Each row is a point. To make a cloud, some directions were put in groups of two or more. Within a group, all points are equally far from the middle, so they leave a hole (a ring in 2 directions, a hollow ball in 3). The other directions are filled evenly. Then the cloud was stretched, turned, moved and blurred a little. Count the holes, and give their numbers of directions, smallest first.

Cloud (13 x 2):
[[ 0.15 -0.44]
 [-0.17 -0.46]
 [ 0.39  0.28]
 [-0.55  0.05]
 [-0.55  0.05]
 [ 0.01  0.56]
 [-0.50 -0.17]
 [ 0.01  0.56]
 [-0.02 -0.48]
 [-0.40 -0.31]
 [-0.50 -0.18]
 [ 0.21  0.49]
 [-0.48  0.34]]
Holes: 1 (2)

Cloud (22 x 3):
[[ 0.39 -0.43 -0.24]
 [ 0.48 -0.10 -0.31]
 [-0.31 -0.48  0.43]
 [ 0.26 -0.59  0.24]
 [ 0.16  0.53  0.11]
 [ 0.60  0.10  0.36]
 [-0.13  0.29  0.57]
 [-0.17  0.49  0.22]
 [-0.62 -0.14 -0.21]
 [-0.63 -0.34  0.10]
 [-0.42 -0.35  0.48]
 [-0.56  0.22  0.14]
 [ 0.25 -0.56 -0.19]
 [-0.39 -0.57 -0.13]
 [ 0.32 -0.16  0.63]
 [-0.24  0.39 -0.19]
 [ 0.06 -0.65 -0.02]
 [-0.11  0.36 -0.31]
 [ 0.21  0.45  0.41]
 [ 0.58  0.06  0.41]
 [ 0.35  0.09 -0.39]
 [ 0.60  0.17  0.28]]
Holes: 1 (3)

Cloud (50 x 6):
[[ 0.30 -0.36  0.78 -0.63 -0.19 -0.05]
 [ 0.44  0.43 -0.02 -0.30 -0.52  0.19]
 [ 0.31 -0.20 -0.16 -0.58 -0.30 -0.08]
 [-0.06 -0.43  0.00  0.45  0.48  0.29]
 [-0.19  0.85  0.24 -0.29 -0.34  0.12]
 [-0.25  0.41  0.04 -0.47  0.49 -0.52]
 [ 0.31  0.43  0.15 -0.20  0.78  0.30]
 [-0.14  0.45  0.53  0.29 -0.35 -0.77]
 [ 0.36  0.07 -0.23 -0.12 -0.17 -0.62]
 [-0.37  0.42  0.59  0.65 -0.28  0.44]
 [ 0.50  0.34  0.61 -0.51 -0.19  0.19]
 [ 0.37  0.77 -0.04  0.24  0.33 -0.01]
 [-0.71  0.20  0.27 -0.20 -0.36  0.49]
 [ 0.10  0.60  0.69 -0.16 -0.03 -0.42]
 [ 0.42 -0.42  0.31 -0.12  0.28  0.10]
 [ 0.36 -0.03 -0.33  0.24 -0.05 -0.64]
 [-0.61 -0.08  0.07 -0.34 -0.41  0.52]
 [ 0.24  0.63  0.19  0.15 -0.28 -0.73]
 [ 0.02  0.58  0.65 -0.51  0.04  0.17]
 [-0.35  0.09 -0.24 -0.09 -0.04 -0.23]
 [ 0.30  0.63  0.82 -0.22 -0.22 -0.35]
 [-0.56 -0.25  0.37 -0.37  0.24 -0.29]
 [ 0.11  0.16 -0.33  0.42  0.27 -0.84]
 [-0.20  0.37 -0.05  0.41  0.03 -0.42]
 [-0.50 -0.06 -0.05 -0.18 -0.19  0.06]
 [ 0.38 -0.28  0.62 -0.55  0.27 -0.15]
 [-0.11 -0.51  0.27  0.14  0.68 -0.17]
 [-0.41 -0.02  0.11  0.27 -0.17  0.21]
 [ 0.58  0.06  0.03  0.00 -0.58 -0.49]
 [-0.25  0.35 -0.12  0.07 -0.43  0.05]
 [ 0.11 -0.01  0.51  0.60  0.63  0.21]
 [ 0.38  0.33 -0.42  0.59  0.11 -0.29]
 [-0.24 -0.22  0.41  0.01  0.66  0.04]
 [-0.07 -0.32 -0.30  0.14  0.11  0.25]
 [ 0.41  0.46 -0.02 -0.48 -0.19 -0.05]
 [-0.44  0.06  0.41 -0.04  0.22 -0.38]
 [-0.05 -0.10  0.66  0.21 -0.33  0.67]
 [ 0.13 -0.17  0.98  0.20 -0.08 -0.41]
 [-0.46  0.55 -0.32 -0.03  0.60  0.22]
 [-0.39  0.18  0.65  0.27 -0.18  0.50]
 [ 0.21 -0.44  0.51 -0.68 -0.18  0.20]
 [ 0.30  0.41  0.38 -0.50  0.36 -0.36]
 [ 0.05  0.14 -0.14 -0.21 -0.66  0.20]
 [ 0.28  0.00  0.45 -0.10  0.34  0.67]
 [-0.37  0.51 -0.20  0.08  0.09  0.06]
 [ 0.47 -0.07  0.48 -0.09 -0.19  0.61]
 [-0.54  0.04  0.10 -0.11  0.21 -0.31]
 [ 0.55 -0.41  0.23 -0.26 -0.37 -0.31]
 [-0.02  0.24 -0.72 -0.01  0.34  0.31]
 [ 0.60 -0.39  0.10 -0.17 -0.05 -0.22]]
Holes: 1 (3)

Cloud (73 x 8):
[[ 0.05 -0.18  0.32  0.30 -0.25  0.73 -0.26 -0.39]
 [ 0.47 -0.71  0.04 -0.19 -0.17 -0.48 -0.31  0.24]
 [-0.20 -0.58 -0.49  0.20  0.24  0.23  0.75  0.18]
 [ 0.19  0.33 -0.24 -0.65  0.09  0.46  0.18 -0.33]
 [-0.06 -0.35 -0.03 -0.02  0.69  0.48  0.03  0.41]
 [ 0.26 -0.18 -0.34  0.48  0.37 -0.26 -0.05  0.06]
 [ 0.24  0.32  0.47 -0.38  0.29 -0.01  0.49  0.66]
 [ 0.20  0.11  0.24  0.28 -0.43 -0.34 -0.63 -0.21]
 [ 0.76  0.03  0.00  0.02 -0.15  0.20  0.29  0.22]
 [ 0.00 -0.34  0.16  0.17  0.27 -0.54 -0.53 -0.25]
 [ 0.34 -0.23 -0.19  0.06  0.03 -0.06 -0.52  0.54]
 [ 0.09 -0.62  0.18 -0.12 -0.13 -0.42  0.56  0.16]
 [-0.31  0.02 -0.49 -0.43  0.14 -0.52  0.05  0.07]
 [-0.02 -0.55  0.16  0.38 -0.79 -0.01  0.29  0.30]
 [-0.36 -0.17 -0.09 -0.23  0.36  0.31  0.57  0.59]
 [ 0.09 -0.09 -0.75 -0.45  0.22  0.65  0.26 -0.05]
 [ 0.07 -0.24 -0.38  0.66 -0.46  0.61  0.44  0.73]
 [ 0.39 -0.02 -0.42 -0.24 -0.45 -0.29  0.73  0.46]
 [ 0.27  0.62 -0.40  0.01 -0.41 -0.22  0.43  0.34]
 [-0.44  0.49 -0.01  0.12  0.17 -0.22  0.50 -0.27]
 [ 0.31 -0.48 -0.15  0.31  0.43  0.11  0.34  0.33]
 [-0.25 -0.52 -0.49  0.45  0.08  0.41  0.67  0.24]
 [-0.15 -0.30 -0.13 -0.14 -0.37  0.71  0.77  0.08]
 [ 0.28  0.26 -0.22 -0.34 -0.48 -0.13  0.56  0.56]
 [ 0.12 -0.10  0.18 -0.09 -0.23  0.67  0.67  0.02]
 [-0.48  0.45  0.31 -0.02  0.08 -0.17 -0.40  0.01]
 [ 0.14  0.55  0.01 -0.62  0.15 -0.32 -0.05 -0.07]
 [-0.06 -0.32 -0.39  0.03 -0.45  0.11  1.15  0.06]
 [ 0.22  0.00  0.27  0.66 -0.50 -0.32 -0.01  0.43]
 [-0.04 -0.54 -0.19  0.29 -0.47  0.21  0.73 -0.43]
 [ 0.25  0.70  0.63 -0.58  0.45 -0.04 -0.55  0.27]
 [ 0.22 -0.23 -0.11  0.36 -0.07  0.81 -0.06  0.15]
 [-0.25  0.88 -0.06  0.43 -0.29  0.61  0.17  0.08]
 [ 0.01  0.33  0.53 -0.28  0.34 -0.60 -0.09 -0.03]
 [-0.45 -0.56  0.19 -0.14 -0.01  0.27 -0.31  0.20]
 [ 0.12 -0.28  0.28  0.12  0.31  0.48  0.42 -0.19]
 [-0.30 -0.16  0.49  0.06  0.25  0.68  0.37  0.20]
 [ 0.35  0.04 -0.02 -0.30 -0.32  0.76  0.21 -0.02]
 [-0.43 -0.47 -0.10 -0.24  0.50  0.31  0.26 -0.20]
 [-0.23  0.25  0.33 -0.43  0.38  0.16  0.20 -0.73]
 [-0.40 -0.25 -0.57 -0.35  0.43  0.17  0.33 -0.10]
 [-0.30  0.02 -0.22 -0.26 -0.30  0.09  0.89 -0.34]
 [-0.23  0.23  0.57 -0.35 -0.23  0.19  0.43  0.42]
 [-0.41 -0.44  0.18  0.29  0.05  0.62  0.24  0.09]
 [-0.25  0.28 -0.30 -0.49 -0.20 -0.17  0.25  0.19]
 [ 0.55  0.36  0.03  0.04  0.24  0.10 -0.03 -0.67]
 [ 0.10 -0.31  0.25  0.41 -0.36  0.28  0.61  0.26]
 [ 0.05  0.72  0.24 -0.67  0.31  0.14 -0.33  0.49]
 [-0.17 -0.16 -0.68  0.21 -0.89 -0.06  0.31  0.05]
 [ 0.61  0.16 -0.48 -0.25 -0.30 -0.08  0.06  0.72]
 [ 0.02  0.08 -0.30 -0.12 -0.86 -0.12 -0.28  0.20]
 [ 0.11 -0.52 -0.31 -0.64  0.15 -0.57 -0.32  0.30]
 [ 0.21  0.35 -0.53  0.70 -0.08 -0.46  0.19 -0.13]
 [ 0.22  0.73  0.05 -0.34  0.24 -0.38 -0.23  0.21]
 [-0.14  0.31  0.25  0.42  0.17  0.24  0.15 -0.57]
 [-0.12 -0.28  0.70 -0.03  0.16 -0.08 -0.12  0.52]
 [-0.25 -0.34 -0.05 -0.35  0.02 -0.07 -0.44  0.65]
 [-0.30  0.25  0.71  0.07 -0.24 -0.70 -0.70  0.16]
 [ 0.14  0.31 -0.09 -0.28 -0.77 -0.26 -0.35 -0.06]
 [ 0.61  0.50 -0.30  0.06 -0.36  0.22  0.30  0.59]
 [-0.46  0.12 -0.35  0.09  0.38 -0.49  0.49  0.22]
 [ 0.68 -0.03  0.09 -0.63  0.26  0.32  0.09 -0.31]
 [ 0.38  0.18 -0.46  0.24 -0.63 -0.41  0.37 -0.32]
 [-0.08  0.08  0.77 -0.08  0.24 -0.37 -0.48  0.02]
 [-0.06 -0.51 -0.13  0.05  0.32  0.19  0.73  0.41]
 [-0.27 -0.56 -0.21 -0.35 -0.15  0.30 -0.11  0.10]
 [-0.10 -0.01  0.39 -0.34 -0.31  0.05  0.70  1.09]
 [-0.45 -0.27  0.03  0.15 -0.16 -0.21 -0.39  0.46]
 [-0.15  0.10 -0.85 -0.25  0.27  0.07  0.10 -0.06]
 [ 0.05 -0.61 -0.26  0.17 -0.05 -0.45  1.11  0.07]
 [ 0.32  0.33  0.11  0.31  0.46 -0.17 -0.14 -0.29]
 [-0.18  0.09 -0.04  0.52  0.30 -0.44  0.14 -0.71]
 [-0.09  0.57 -0.01 -0.40  0.17  0.55  0.49 -0.10]]
Holes: 1 (4)

Cloud (101 x 9):
[[-0.66  0.09 -0.42  0.32  0.26 -0.14 -0.01  0.19  0.38]
 [-0.01  0.05  0.17  0.76  0.12  0.17 -0.27 -0.13 -0.27]
 [-0.47 -0.21 -0.19  0.17  0.36  0.34  0.76 -0.27 -0.07]
 [-0.25  0.00 -0.60  0.43  0.07 -0.36  0.20  0.56  0.11]
 [-0.03  0.28  0.35  0.65  0.25  0.48  0.18  0.33 -0.13]
 [ 0.06  0.12 -0.77  0.46  0.06 -0.25  0.15  0.39  0.02]
 [-0.43  0.61  0.29  0.27 -0.32  0.27  0.55  0.50 -0.09]
 [-0.43  0.05 -0.15  0.16 -0.52 -0.39  0.14  0.47  0.09]
 [-0.04  0.47 -0.14  0.26  0.24  0.70  0.61  0.50 -0.28]
 [ 0.10  0.52 -0.19 -0.32 -0.03  0.73 -0.02  0.04 -0.20]
 [ 0.17  0.23 -0.80 -0.22  0.21 -0.28  0.60 -0.02 -0.47]
 [-0.22 -0.02  0.05 -0.04  0.41  0.57  0.40 -0.46  0.25]
 [ 0.06 -0.27  0.39  0.00  0.09 -0.03  0.68  0.46 -0.66]
 [ 0.00 -0.02  0.13  0.54  0.52  0.11  0.16  0.37  0.26]
 [ 0.05 -0.11 -0.47 -0.02 -0.36  0.15 -0.32  0.45 -0.62]
 [-0.21  0.35 -0.19 -0.16  0.18  0.04 -0.41 -0.21 -0.79]
 [-0.15 -0.28  0.10  0.09 -0.69  0.71 -0.26  0.20  0.03]
 [-0.10 -0.11 -0.51  0.61  0.43 -0.19  0.67  0.53 -0.17]
 [-0.21  0.13 -0.62  0.46 -0.57  0.72  0.09  0.26 -0.34]
 [ 0.04 -0.09 -0.29  0.57 -0.11  0.34  0.31  0.75 -0.56]
 [-0.33 -0.25 -0.53 -0.06  0.65  0.25  0.41 -0.27 -0.11]
 [-0.02  0.28 -0.69  0.29  0.17  0.52  0.31  0.28  0.30]
 [-0.31 -0.30  0.51 -0.25  0.38 -0.23 -0.11  0.13 -0.01]
 [ 0.28  0.15  0.42  0.51  0.39  0.34  0.23  0.24 -0.45]
 [-0.51 -0.23 -0.56  0.33  0.30  0.39  0.40  0.42 -0.65]
 [ 0.18  0.13 -0.02 -0.23 -0.20 -0.57  0.93  0.33 -0.27]
 [-0.08  0.35 -0.96  0.23  0.25 -0.37  0.88  0.26 -0.10]
 [ 0.03 -0.53 -0.66  0.10  0.16  0.41  0.45  0.04 -0.16]
 [-0.12  0.33 -0.47  0.65 -0.32  0.27  0.67 -0.07 -0.07]
 [-0.02 -0.24  0.23 -0.39  0.49  0.03  0.92  0.28  0.27]
 [-0.14  0.20  0.12 -0.42 -0.15 -0.22  0.43 -0.57  0.06]
 [-0.16 -0.29  0.10  0.30 -0.26 -0.22 -0.27 -0.32 -0.27]
 [-0.19 -0.35  0.25 -0.21  0.14  0.64  0.48  0.40 -0.37]
 [ 0.11  0.21 -0.07 -0.26 -0.30 -0.07  0.29 -0.65  0.03]
 [-0.54  0.13  0.11  0.22 -0.23  0.43  0.29  0.65  0.33]
 [-0.23  0.48  0.15  0.54  0.12  0.41 -0.58  0.18 -0.30]
 [ 0.39  0.23  0.36 -0.19 -0.01  0.38 -0.34 -0.05  0.38]
 [ 0.27 -0.42 -0.51  0.31 -0.08  0.40  0.48  0.42 -0.29]
 [-0.06  0.77  0.28  0.13  0.09  0.54 -0.25  0.29 -0.49]
 [ 0.57 -0.09  0.01  0.00  0.08 -0.07  0.41 -0.03  0.74]
 [-0.02  0.07  0.53 -0.35 -0.26  0.49  0.45 -0.32  0.10]
 [-0.19 -0.03 -0.79  0.28 -0.11  0.35  0.59 -0.05 -0.56]
 [-0.25  0.58 -0.22  0.25  0.47  0.60  0.26  0.55 -0.59]
 [-0.16 -0.56 -0.33 -0.15 -0.03 -0.15  0.65  0.29  0.63]
 [-0.27  0.51 -0.53  0.26 -0.18  0.61  0.14  0.82 -0.47]
 [ 0.41 -0.07 -0.29 -0.13  0.48  0.29  0.33 -0.54  0.05]
 [-0.16 -0.43  0.45 -0.02  0.41  0.22  0.66 -0.16 -0.22]
 [ 0.16  0.29 -0.14 -0.03  0.28 -0.27  0.59 -0.56  0.66]
 [-0.08 -0.16  0.30 -0.44  0.76 -0.12  0.04  0.23 -0.13]
 [-0.12  0.01  0.21 -0.11 -0.14 -0.63  0.43 -0.55  0.04]
 [-0.17  0.64  0.30 -0.14  0.27 -0.12  0.58  0.45 -0.37]
 [-0.40  0.84  0.05  0.34 -0.15  0.19  0.14 -0.13 -0.23]
 [ 0.28 -0.29 -0.43  0.30 -0.47  0.19  0.43  0.28 -0.54]
 [-0.20 -0.20  0.28 -0.44  0.15 -0.05  0.18  0.31  0.51]
 [ 0.09 -0.46  0.56 -0.30  0.02  0.57 -0.11  0.05 -0.14]
 [ 0.02  0.36  0.31  0.18 -0.66  0.74  0.29  0.35  0.02]
 [ 0.18  0.24  0.27  0.13  0.08 -0.06 -0.47 -0.31 -0.66]
 [-0.09  0.24  0.59  0.47  0.25 -0.02  0.29  0.42 -0.08]
 [-0.17  0.17 -0.46  0.49 -0.01  0.64 -0.03  0.30  0.27]
 [-0.28  0.70  0.14  0.47  0.23  0.04  0.56  0.43 -0.45]
 [-0.10 -0.34 -0.16 -0.22  0.05  0.42  0.90 -0.33  0.22]
 [-0.23  0.18  0.12 -0.35  0.21 -0.09  1.19  0.21 -0.06]
 [-0.07 -0.37 -0.10  0.01  0.06 -0.10  1.07 -0.38 -0.18]
 [-0.35 -0.23 -0.23  0.32  0.11  0.12  1.01  0.54  0.37]
 [ 0.10 -0.34  0.50 -0.21 -0.45 -0.03  0.71 -0.30 -0.01]
 [-0.41 -0.25  0.48  0.01  0.32  0.18  0.36  0.39 -0.52]
 [ 0.07 -0.04 -0.34 -0.17  0.58 -0.55  0.26 -0.31 -0.57]
 [-0.57  0.46  0.35  0.41  0.06 -0.05  0.27 -0.20 -0.18]
 [ 0.06  0.41 -0.43  0.35 -0.74 -0.03  0.56  0.42 -0.05]
 [ 0.01 -0.62 -0.05 -0.43 -0.05 -0.03  0.81  0.18  0.44]
 [ 0.52 -0.05  0.29 -0.26 -0.04 -0.12  0.01  0.26 -0.53]
 [ 0.10  0.30 -0.05  0.11 -0.89 -0.05  0.47 -0.06  0.19]
 [-0.35 -0.53  0.38  0.08  0.28  0.05 -0.07  0.04  0.28]
 [ 0.50 -0.09  0.11  0.28 -0.33  0.45  0.62  0.46 -0.07]
 [-0.04  0.40 -0.65  0.49  0.06 -0.30  0.29 -0.19  0.19]
 [-0.32  0.12 -0.13 -0.35 -0.20  0.18  0.96  0.41  0.45]
 [-0.10  0.06 -0.45  0.14 -0.59  0.43 -0.48  0.13 -0.33]
 [-0.32  0.03 -0.98  0.33  0.43  0.02  0.57  0.50 -0.44]
 [-0.30  0.01  0.41 -0.01  0.42  0.37 -0.50 -0.19 -0.51]
 [-0.01 -0.31  0.32  0.36  0.06  0.13  0.53 -0.39 -0.43]
 [-0.59  0.23 -0.16 -0.14 -0.61  0.21 -0.22  0.01 -0.16]
 [-0.32 -0.29  0.50 -0.25 -0.05  0.26  0.63  0.42 -0.02]
 [-0.07  0.17 -0.12  0.43 -0.48  0.13  0.70 -0.39 -0.22]
 [-0.38  0.26 -0.20  0.53 -0.23  0.79 -0.36  0.30 -0.62]
 [-0.40 -0.28  0.38 -0.17  0.25  0.39 -0.11 -0.02  0.37]
 [-0.05  0.28 -0.23  0.60 -0.67  0.24 -0.04  0.50 -0.27]
 [-0.44  0.58 -0.45 -0.39  0.28 -0.25  0.28  0.41 -0.35]
 [-0.26 -0.19 -0.32 -0.16  0.34 -0.28  0.19 -0.45  0.62]
 [ 0.03  0.43  0.44  0.25 -0.54  0.38 -0.21  0.04 -0.59]
 [-0.29  0.21 -0.46 -0.49  0.28 -0.17  0.60 -0.22 -0.40]
 [ 0.18  0.06 -0.81  0.06 -0.11 -0.03  0.83  0.48  0.24]
 [-0.48  0.39 -0.14  0.30 -0.20 -0.45  0.79  0.50 -0.50]
 [ 0.08 -0.47  0.43  0.26 -0.20 -0.26  0.04 -0.27  0.41]
 [ 0.44  0.01 -0.05  0.23  0.37 -0.66  0.89  0.04 -0.05]
 [ 0.08  0.18 -0.14  0.12  0.12  0.67  0.28  0.68  0.18]
 [-0.07 -0.33  0.77 -0.24  0.09 -0.28  0.27 -0.08  0.18]
 [ 0.38  0.18 -0.19 -0.10 -0.09 -0.23  0.60 -0.31  0.73]
 [-0.42 -0.15 -0.36  0.19 -0.18  0.01  1.24  0.62 -0.12]
 [-0.02  0.27 -0.06  0.02 -0.13  0.57  0.56  0.89 -0.26]
 [-0.18  0.24 -0.26 -0.05 -0.31  0.90  0.05  0.02  0.28]
 [-0.08  0.37 -0.75  0.03  0.65  0.07  0.13  0.36  0.11]]
Holes: 2 (3, 6)
